Rows are points. Examples show where two turns around zero, p and q, send a point. Where does a point land after both, in the order given? Backwards means that the second turn is done in reverse. Each puzzle has new turns, and all numbers are rounded.
In the rows, zero is written as 128.

Turn p:
[ 98  89 137] => [123  80 142]
[174 159 128] => [137 182 133]
[124 144 135] => [114 137 121]
[116 120 113] => [137 113 117]
Turn q:
[103 148 127] => [ 97 124 134]
[155 104 123] => [162 133 115]
[147 128 114] => [139 147 119]
[ 71 136 129] => [ 81  96 126]
[164 125 146] => [162 141 146]
Where do these land?
q, then p: [140 144 165] => [101 138 159]
q, then p backwards: [129 155 140] => [142 127 154]
q, then p: [101  92  98] => [172 102 109]
q, then p backwards: [108 116 104] => [100 145 119]
p, then q: [162 133 133] => [123 144 159]

Turn p:
[108 126 177] => [157 132 172]
[120 150 105] => [111 153 114]
[164 101 137] => [146  88 115]
[147 140 131] => [144 131 112]
[ 89 110 112] => [ 90 129 154]
[140 141 105] => [119 136 102]
Turn q:
[110 136  94] => [ 97 140 108]
[ 88 120 154] => [105  96 156]
[159 143  99] => [141 163 103]
[154 136 143] => [155 139 138]
[129 105 151] => [143 100 136]
Where do these land?
p, then q: [118 119 150] => [147 119 142]
p, then q: [116  82 128] => [129  81 135]
q, then p backwards: [131 173  99] => [100 169 108]
q, then p: [147 139 136] => [147 133 115]

Turn p:
[157 133 103 119] => [153 118 100 135]
[107 111 148 133] => [116 130 158 119]
[159 144 131 102] => [156 151 104 127]
[140 178 110 155] => [105 133  87 166]
[106  90 156 143] => [121 123 181 122]
[ 98 111 120 116] => [116 112 139  98]
Turn q:
[117 106 159 128] => [110 101 139 148]
[149 113 136 135] => [140 105 119 130]
[148 134 166 134] => [150 103 152 143]
[126 150 100 149] => [144 162 112 131]
[100 137  79  94] => [ 96 169 118  88]
Where do these land?
p, then q: [ 70 106 118 134] => [ 72 108 149 130]
q, then p: [146 170 149 102] => [153 177 141 129]
p, then q backwards: [135 145 111 138] => [125 108 123 145]
p, then q backwards: [159 113 130 111] => [157 149 127 143]
p, then q backwards: [130 106 132 154] => [126 130 162 130]

Turn p:
[116  96 115  96 122 124] => [126 134 107  85 128 122]
[ 98  73 109 119 113 152] => [128  96 102  73 108 138]
[126 147 124 133 119 169] => [127 115 121 143 131 169]
[106 123 152 151 156 121] => [ 96 113 141 141 106 108]
[165 132 143 134 129 142] => [131 116 148 139 161 135]
[126 170 163 149 122 100] => [124 156 171 165 111 125]
[130 135  92  84 128 127] => [138 157  85 115 145 134]
[156 148 125 158 134  90] => [155 136 149 163 132  95]
Turn q:
[142 107 151 135 171 141] => [133 108 169 121 139 159]
[132  98 141 123 138  93] => [ 99 100 135 106 113 136]
[131 146 109 141 108 161] => [161 148 122 152 127 113]
[170 101 124 110 150 135] => [139 127 172  96 111 130]
[100 168 152 107  99 123] => [ 92 165 101 150 148 121]
[119  99 120 107 120 126] => [122 134 121 114  97 143]
[121 162 149 181 123 124] => [127 102 121 173 165 109]
[109 144  77 120 116 120] => [151 140  81 109 124 112]
Where do these land?
q, then p: [ 91 110 125 118  75 152] => [179 121 126 153 102 163]
p, then q: [127 108 128 122 143 138] => [127 126 116 112 118 144]
p, then q: [138 113 130 127 136  89] => [ 97 118 124 109 140 110]
p, then q: [200 128 145 110 135 118] => [118 100 160  99 179 152]
p, then q: [ 98 112 129 176 131 142] => [117 118 124 151  74 128]
q, then p: [109 173 135 121 151 118] => [100 127  91 152 133 109]
q, then p: [133 151 103 122 126 141] => [138 146 124 148 149 116]

Turn p:
[134 158 103 125 139 106] => [101 143 116 115 120  99]
[129 154 172 126 146 121] => [107 112 150 165 139 110]
[115 156 120 110 128 172] => [101 158 152 123 146 155]
[148 113 107 135 139 173] => [158 161 149 108 146 136]
[ 98  91 131 110 130 123] => [134  89 125 106 133 152]
[118 103 115 181  97 100] => [161 124  63 139 124 129]
[154 121 147 109 119 102] => [133 109 141 139  91 114]
Turn q:
[ 91  83  93 114 129 130] => [136  83 149  82 114 122]
[104  81  97  99 128 117] => [150  93 156  87 116 108]
[121 157 157 123 128 125] => [101 144 128 148 143 115]
[128 133 111 126 114  91] => [150 111 113 135 139 102]
[155 164 130 133 125 166] => [114 173  99 124 128 149]
[126 106 126 133  96 140] => [127 118 121 123  89 124]
[137 160 156 166 163 120] => [114 137 124 171 164 162]
[162 139 155 131 141 135] => [132 164 135 153 130 143]
Where do these land?
q, then p: [134 147 149 136 148 112] => [131 132 124 138 160 108]
p, then q: [104 139  96 134 104 116] => [123 121 106  86 135 120]
p, then q: [143  82 107 127 102 155] => [139 186 115 117 107 130]
p, then q: [135  79 129 144  95 127] => [161 158 108 117  95 144]
p, then q backwards: [134 130 118 131 163  60] => [ 87 134 109 105  75 104]
p, then q: [107 150 147 102 134 154] => [ 85 121 150 131 129 144]
q, then p: [144 149 144 114 112 146] => [ 95 143 109 136 126 126]
q, then p: [124 147 134 137 166 154] => [109 134 152 126 167 140]

Turn p:
[113 123 157 115  88 108 118 149] => [101 135 172 108 119 131 128 152]
[107 105 107  98 105 163  80  95] => [104 106 140 148 197 134  98 136]
[164 146 161 155 105 131 155 113] => [127 164 145 151  91 153 131  99]
[110 155 116 124 139 144 164 131] => [126 163  96 118 135 113 143 122]
[107 153 105 146 170 121 116 140] => [171 125 105 128 137 101 148 148]
[150 128 129  84 129 153 103 142] => [125 107 148 103 165 137 134  97]
[128 167 127 142 152  97 161  93] => [140 154 110 158  96  82 137 111]
[163  99 103 151 147 108 125 145] => [160  93 111 117  98 142 105 124]
[101 108 138 141  94 113 142 138] => [101 143 134 121 109 138 115 165]
[139  96 137 123 151 142 117 134] => [124  91 119 127 132 150 140 122]
Turn q:
[126 141 102 126 112 151 156 124] => [112 144 151 121 118 155 150 133]
[102 130 108 131 126 141 153 108] => [109 128 138 147 121 158 149 121]
[175 146 107 159  99 102 141 138] => [160 138 159 101 138 102 172 142]
[109 136 164 141 164 104  84 158] => [121 130  95 150 153  73  93 118]
[100  98 130 115 102 154 100 124] => [134 144  81 134 110 160 117 136]
[138 149 127 123 158 166 117 144] => [102 147 141 117 155 133  95 139]
[134  97 135 124 165 112 141 118] => [131  82 137 148 130 125 112 137]
[171 114 177  96 155 142 161 113] => [147  96 174 115 109 137  69 119]
[138 151 112 126  88 107  86 103] => [151 138  95  89 145 130 161 102]
[112 128 136 164 146 104 148 131] => [129 121 143 170 134 103 142 123]
[103 119 109 103  94 126 121 146] => [112 140  95 115  95 134 146 138]
Where do these land?
p, then q: [109 147 150 133 157 147  99 112] => [132 116 172 159 133 113 129 141]
q, then p: [123 145 107 127  83 118 120  96] => [106 154  99 131 133 121 117  86]
q, then p backwards: [155  96 108  85 111 157  96 141] => [111  91  96 148 116 130 144 181]
p, then q backwards: [123 152 118 127 130 156 124  91] => [107 142 140 166 142 131 108 121]
q, then p: [115 126 156 152 137 155 106 150] => [180 132 143 137 135 116 133 138]
q, then p: [107 130 102  84 142 124 103 133] => [110 118 102 112 162 109 110 156]
q, then p: [164 106 144 149 126  86 147 150] => [126 108 157 108  71 137 118 119]
q, then p: [154 152 102 150 140 131 150 155] => [117 132 136 109 102 114 176 135]
q, then p: [101 119 156 103 134 119 140 117] => [119 127 138 156 138 139  95 147]
p, then q: [138 149 162 153 145 120 163 158] => [131 151 164 101  92 143 153 115]
q, then p: [120  86 103 146 103  94 160 104] => [109 147 102 116  88 177 105 116]

Turn p:
[100 151 146 115 115 125 109 111 116] => [120 133 116 121 116 120 124 123  81]
[132 137 132 112 115 225 142 111 131] => [133 151 128 118  51 161  78 136 144]
[130  91 113 118 125 108 121 204 110] => [153 107 118  98 175 163 160 166 143]
[134 137 161 106 123 107 118 115 148] => [135 165 139 128 142 112 129 117 102]
[121 125 117 121 120 118 147 122 124] => [112 134 117 132 124 129 147 128 134]
[130 132 125 151 113 113 111 120 111] => [130 105 127 128 125  99 136 137 117]
[127  95 137 172 170 110 130 147 108] => [117  79 161 105 162 128 133 114 149]
[135 137 108 120 162 141 130 134 166] => [137 138 123 158 144 150 100 109 149]
[129 136 115 106 107 110 144 112 114] => [122 142 110 137 112 122 163 127 122]
[143 150 138 115 121 114 125 134 116] => [145 134 138 139 125 129 148 132 106]
[134 113 127 118 125 123 112 112 124] => [140 133 117 114 126 111 132 117 129]
[121 131 118 182 140 143 148 114 167] => [ 91 116 144 157 132 113  87 130 160]
Turn q:
[114  91 125 133 143 180 135 142 142] => [ 90 102 147 102 133 127 115 144 165]
[146 154 136 138 115 129 101 139  89] => [133 135 154 155 131 135 128  85 110]
[117 150 131 107 106  99 114  97 117] => [147 132  88 139 130 127 147 100 109]
[148  90 127 102 138 149 150 151 145] => [ 92 134 135  98 142 151 111 161 129]
[134 122  93 123 142 152 164 133 137] => [115 142 124 132 145 132 100 158 162]
[107 135 126 125 130 106 107 121  99] => [155 110 122 135 145 121 133 103 114]
[148 110 132 149 135 103 119 118 116] => [161 126 144 120 117 153 133 127 122]
[124 102 145 143 140 152 176 162 123] => [ 98  99 155 141 127 140 108 175 131]
[119 159 120 121  81  83 101 111 147] => [153 150  83 128  98 105 130  94  97]
[123 169 145 111 132 110 109 103 142] => [138 149 107 136 129 105 172 114 115]
[133 141 138 145 115 126 119  99 124] => [139 129 122 142 106 135 148 109 136]
[124 112 117 138 159 145 142 161 154] => [115 128 155 108 134 108 110 166 143]
Where do these land?
p, then q: [160 124 146 115 115 151 123 120 129] => [114 157 125 138 113 134 136 115 103]
p, then q: [161 107 153 158 108 125 155 100 133] => [128 126 106 131 100 107 151 148  79]
p, then q: [100 157 155 115 150 121 127 134 104] => [119  93 130 151 150 155 137 109 143]
p, then q: [150 136 132 132 124 101 116 124  91] => [135 123 123 140 125 168 123 154 112]
q, then p backwards: [101 115 114 107 145 137  94 163 129] => [112  97 158 154 142 107 100 120 132]
p, then q: [161 161 149 115 145 158 159 161 103] => [ 68 119 152 151  96 152 141 120 132]
q, then p backwards: [129 147 136 131 123 107 104 147 139] => [135 140 154 119 120 117 113 104 121]
p, then q: [102 106  99 104  94 146 163 135 131] => [101 140 106 133 135  83  87 131 144]
q, then p: [111 117  98 110 137  99 147 122 147] => [166 117 110 147 148 146 141 129 140]
p, then q: [139 119 138 173 132 124 140 116 148] => [142 111 130 106 109 107 152 139 104]
p, then q backwards: [ 94 104  98 129 154 120  92 102 146] => [ 87 127  91  94  98 136 112 121 116]
p, then q: [130 142 117 147 109 146 115 112 136] => [145 128 132 117 110 123 109 109 110]
